Every row gives one point. To make a cloud, some directions were put in groups of two or more. Within a group, all points are equally far from the middle, so they leave a hole (a ring in 2 directions, a hollow ball in 3). The other directions are filled evenly. Then the cloud was stretched, turned, moved and blurred a little. How many holes are there, and how many directions does each take, smallest first?
In the rows, 128 means zero.

Cloud (22 x 3):
[[162 140 135]
 [ 87 100 172]
 [145 177  96]
 [ 82 123 106]
 [113  91 107]
 [188  76 126]
 [203  93 136]
 [108  99 166]
 [ 78 156 175]
 [124 164 194]
 [ 88  75 134]
 [141 101 170]
 [ 83 140 212]
 [135 170 185]
 [151 169  84]
 [179  86 170]
 [ 82 155 193]
 [ 98 162 102]
 [ 89  78 116]
 [ 72 144 184]
 [118 117 195]
 [117 149 139]]
Holes: 0

Cloud (22 x 3):
[[160 157 141]
 [114 136 200]
 [175 139  77]
 [ 91 125 101]
 [198 137 122]
 [124 170 181]
 [110 100 172]
 [132 111  98]
 [191 127 114]
 [118 123  96]
 [159 133 107]
 [116  88 124]
 [191 161 110]
 [156 162  68]
 [189 128 154]
 [161 166  79]
 [149  97 206]
 [190 201 165]
 [211 119 139]
 [181 163 154]
 [153 153 202]
 [199 125 132]]
Holes: 0

Cloud (22 x 3):
[[147 214 127]
 [210 118  98]
 [147 105 125]
 [139 117 137]
 [201 152 158]
 [194 130 112]
 [135 118 212]
 [141 198 139]
 [149 190 111]
 [153 158 132]
 [168 178 150]
 [117 108 110]
 [131  90  66]
 [136 172 153]
 [156 101  78]
 [175 157 170]
 [131 185 122]
 [187 160 125]
 [157 126  34]
 [189  86 147]
 [157 141  92]
 [162 163 172]]
Holes: 0

Cloud (30 x 4):
[[139 151  82 193]
 [119 158 176 161]
 [125 104  86 188]
 [142 169  70 174]
 [190 185 133  99]
 [ 95 191 127 144]
 [105  80 105 170]
 [137 112 135  61]
 [ 78 150 146 147]
 [117 139 183 147]
 [ 86  85 121 156]
 [146  86 125  69]
 [139 177  98 193]
 [157  68 133  91]
 [208 167 134 118]
 [153 207  91 125]
 [188  86  99 103]
 [ 94 122 170 146]
 [145 169 161 182]
 [147 136 153  66]
 [203 104 124 151]
 [169 151 144 192]
 [153 162 130 199]
 [ 96  79 113 164]
 [215 139 115 126]
 [ 88  83 129 154]
 [117 204 112 153]
 [203 136 141 160]
 [126 204 110 108]
 [185 121 133 183]]
Holes: 2 (2, 2)

Cloud (26 x 4):
[[114  87 171 100]
 [179 103 215 163]
 [154 111 153  99]
 [169 142 116 122]
 [144 128 203 111]
 [ 69  51 123 138]
 [175 134 169 161]
 [ 88  93  97 178]
 [176 131 184 149]
 [146  80 154 101]
 [128 168 123 181]
 [ 72 139 143 159]
 [ 82 101 192 136]
 [172 117 142 135]
 [175  87 141 147]
 [179 149 203 176]
 [ 81  91 104 173]
 [124  43 180 118]
 [156 198 153 172]
 [ 62 142 101 120]
 [147  71 185 119]
 [169  80 124 178]
 [119 193 140 184]
 [109 128  69 163]
 [119  90 154  89]
 [171 152 172 128]]
Holes: 1 (2)

Cloud (28 x 4):
[[172 173 102  69]
 [183 188 108 112]
 [118 159  74  88]
 [146 192 137 146]
 [193 156 158  69]
 [161 196 150 108]
 [139 166 187 113]
 [187 158 123  59]
 [145  96  64  94]
 [116  81 131 167]
 [153  64 140 105]
 [216 136 119  87]
 [136 129  52 140]
 [170  88 174 139]
 [126 135  54 141]
 [208 156 109  86]
 [197 109 145 161]
 [185 119 185  91]
 [ 99  77 134 127]
 [ 79 157 121 123]
 [140  90 175 146]
 [ 90 110 156 101]
 [123 123 113 189]
 [198 151  83  98]
 [123 131 183 151]
 [130 156 175  75]
 [ 73 134 116 137]
 [182 144 138 175]]
Holes: 1 (4)

Cloud (47 x 6):
[[123  56  74  86 125 127]
 [118 155  78 146 146 181]
 [ 98 103 103 180  75 137]
 [157  97 128 140  68 135]
 [101 156 112 107 122  73]
 [117 144 108 220 157  79]
 [ 95  90 106  79 131  88]
 [142 166 162 169 173  58]
 [152 125 130  97 215 111]
 [133 173 145 199 168  67]
 [133 107 188 196 132 129]
 [102 112 146 138  76 136]
 [130 160 124 214 162  70]
 [107  91 133 120 212 117]
 [148 110 140 226 129 104]
 [163 125  66  97 195 100]
 [144  81  87 167 164  78]
 [107 141  46  84 156 130]
 [ 95 144 109 136 211 135]
 [ 58 102 137 163 138 113]
 [ 96 125 127 137 212  56]
 [188  81  92 134 171 144]
 [162 116  64 117 197  98]
 [ 86 124  66 188 160 119]
 [ 55  93 108 121 150 140]
 [145  69  83 154 181 108]
 [111 139  81  87 164  56]
 [123 149  97 157 205 142]
 [107 112 145 136 191  50]
 [144  60 107 151 183 145]
 [174  98 150 196 140 170]
 [126 148  80  67 154 149]
 [ 92  66 108 153 163 163]
 [133  58  65  96 128 120]
 [123 100  82 171 148 191]
 [134 105 128 155  58 158]
 [113 128 184 172 127 162]
 [137  63  98 120 125  84]
 [112 107 148 161  70 161]
 [148 112 102 156  65 130]
 [169 168 152 150 162  71]
 [132 153 154 148 195 144]
 [150 134 168 134 197 133]
 [ 83 143  43 121 140 115]
 [ 64  97 137 161 168 104]
 [113 140 112 230 129 106]
 [183  75 100 143 173 148]]
Holes: 3 (2, 2, 2)

Cloud (53 x 6):
[[201 174 190 200 124 141]
 [ 82 154 148 166 121  82]
 [146  59 154 175 112 152]
 [ 97 187 160 172  79 123]
 [158 161 187 119 183 161]
 [126 168  78  76 125 144]
 [ 74 136 142 159 141  86]
 [147 113 121 187 156 181]
 [139  86 182 108 132 201]
 [106 173  71 112  96  67]
 [ 58 106 140 137 121 143]
 [ 78 160 163 122 137 137]
 [ 81  98 135 169 139 103]
 [184 165 100  97 117 169]
 [173  89 144 110 119 115]
 [154  86 172 162 161 151]
 [181 111 171 131  62 134]
 [141 180 112  89 147 168]
 [ 74 153 123 155 184 135]
 [182 167 177 141 123 187]
 [199 156 103 134 178 155]
 [ 63 124 147 124 128 150]
 [114 144 136 192 166 134]
 [120 157 107  94 118 193]
 [157 101  85 153 148  75]
 [159 137 157 200 159 147]
 [ 66 163 130 147 198 121]
 [ 51  98 128 117 151  88]
 [140 129 191 108 130 144]
 [215 188 117 143 147 153]
 [134 228  75 126  97 108]
 [114 177  98  57 178  54]
 [179 155 163 212 134 151]
 [ 75 145 105 114 147  43]
 [ 66 125 122 137 180  50]
 [175 135  67 155 155  80]
 [163 130 151 172 165  60]
 [ 81 157 143 171 158 117]
 [127 197  53 153 119  79]
 [158 116 122 142 198  51]
 [ 94 169  83 139 134 156]
 [178  87 153 146 112 115]
 [116 203 148 104 172 149]
 [153 107 184 115 100 145]
 [122 155  44 148  72 107]
 [118 168  85  95 109 172]
 [171 167 130 101 192 169]
 [ 96 147  51 123 154  59]
 [106 151  46 132 121  83]
 [119 158 176 119  69 112]
 [104 208 143 111 171 140]
 [109 134  95 104  42 100]
 [153 108  55 151 171 149]]
Holes: 2 (2, 2)
